Every row gives one point. To make a cloud, some directions were put in groups of two or more. Within a group, all points are equally far from the middle, so they leave a hole (a ring in 2 directions, a hollow ball in 3). The other directions are filled evenly. Then the cloud was stretched, turned, moved and blurred a little. How many holes are there, and how many directions does each take, smallest first?

Cloud (21 x 3):
-9, 3, -30
25, -23, -29
21, -20, -31
-2, 28, 2
41, 3, 14
36, -51, 17
10, -36, -35
45, -14, 18
3, 25, 29
42, -29, 28
-24, -58, -5
-10, 18, -18
14, 17, -11
45, -12, 24
11, 13, -20
-36, 5, -13
34, -50, -7
-27, -23, -34
-26, -49, 19
5, -60, -23
-6, -1, -34
Holes: 1 (3)

Cloud, 32 rows:
-2, 4, -10, 26
10, 0, 38, 24
24, 6, 28, 9
-9, -3, 19, -6
-22, 14, -8, -25
-35, -15, 18, 31
-23, -45, -19, 55
-22, -34, 12, 1
-8, -11, 25, -20
-17, 24, 23, -13
27, -20, -12, 18
-5, 26, 21, -27
-27, 23, 60, 2
8, -31, 12, 10
8, 2, -24, 26
-31, -41, -26, -9
32, 22, 42, 20
-31, -18, 14, 3
-13, -4, 3, 6
-1, 6, 46, -27
7, -3, 8, 27
12, -47, -45, 28
14, -49, 30, -6
7, -6, 3, 23
-7, -21, 30, -24
-36, 35, -5, 12
15, -24, 6, -2
-39, -30, -7, 17
33, -28, 2, 29
-37, 32, 25, 0
-20, 11, 29, 42
-16, -38, 32, 46
Holes: 0

Cloud, 47 rows:
-40, 13, 30, -15, -22, 21
-29, 22, -32, 11, 27, -20
9, -5, -49, 13, 4, -18
-36, 19, -6, 25, 10, 30
8, -25, 31, -13, 25, -18
7, -29, -42, 21, -16, 17
13, -9, -9, 40, -6, 37
13, 11, 25, 2, -14, -21
-12, 37, -21, -21, -2, 34
26, -5, 30, -36, -1, -23
-16, 40, 19, -44, -10, 22
5, -11, 29, 13, -10, 33
-54, 32, -21, -1, 1, 0
34, -10, -8, 5, 44, -3
-8, -37, -25, -14, -17, -7
-25, 21, -18, 33, 15, -16
33, -31, 23, -7, -30, 14
8, 18, -5, -38, 29, -22
27, -33, 31, -24, -21, 2
-7, -31, -38, 4, -10, 10
5, 38, 13, 22, -16, 12
15, -33, -25, -9, -36, -9
-33, 22, -4, -10, -60, 14
-10, -5, -37, 10, 10, 34
7, -23, 33, -22, 17, 16
-1, 50, -24, 8, 8, 27
4, 35, 17, -34, -28, 32
34, 7, 8, -8, -20, 42
10, -12, 14, -6, 48, -18
-19, 44, -17, -27, -2, 26
10, -25, 22, -21, 37, 0
47, -10, 4, -7, -13, -12
8, 51, -9, -15, 5, 6
28, 7, -14, 16, 7, 44
10, 35, -11, -17, -34, 37
-20, 36, 14, -43, -6, 25
4, -16, 13, 19, 14, -25
-41, 34, 15, 1, 22, -2
-9, 39, -45, 13, -4, -2
-20, 36, -36, -7, -36, 1
2, -35, -29, -16, -28, 0
32, -6, 4, -36, -13, 31
-39, 6, 2, -8, 12, -31
32, -9, 26, -22, -13, -21
5, 25, 20, 9, -25, -10
7, -41, 20, 5, -8, -5
-11, -28, 2, -18, 31, 4
Holes: 2 (2, 4)
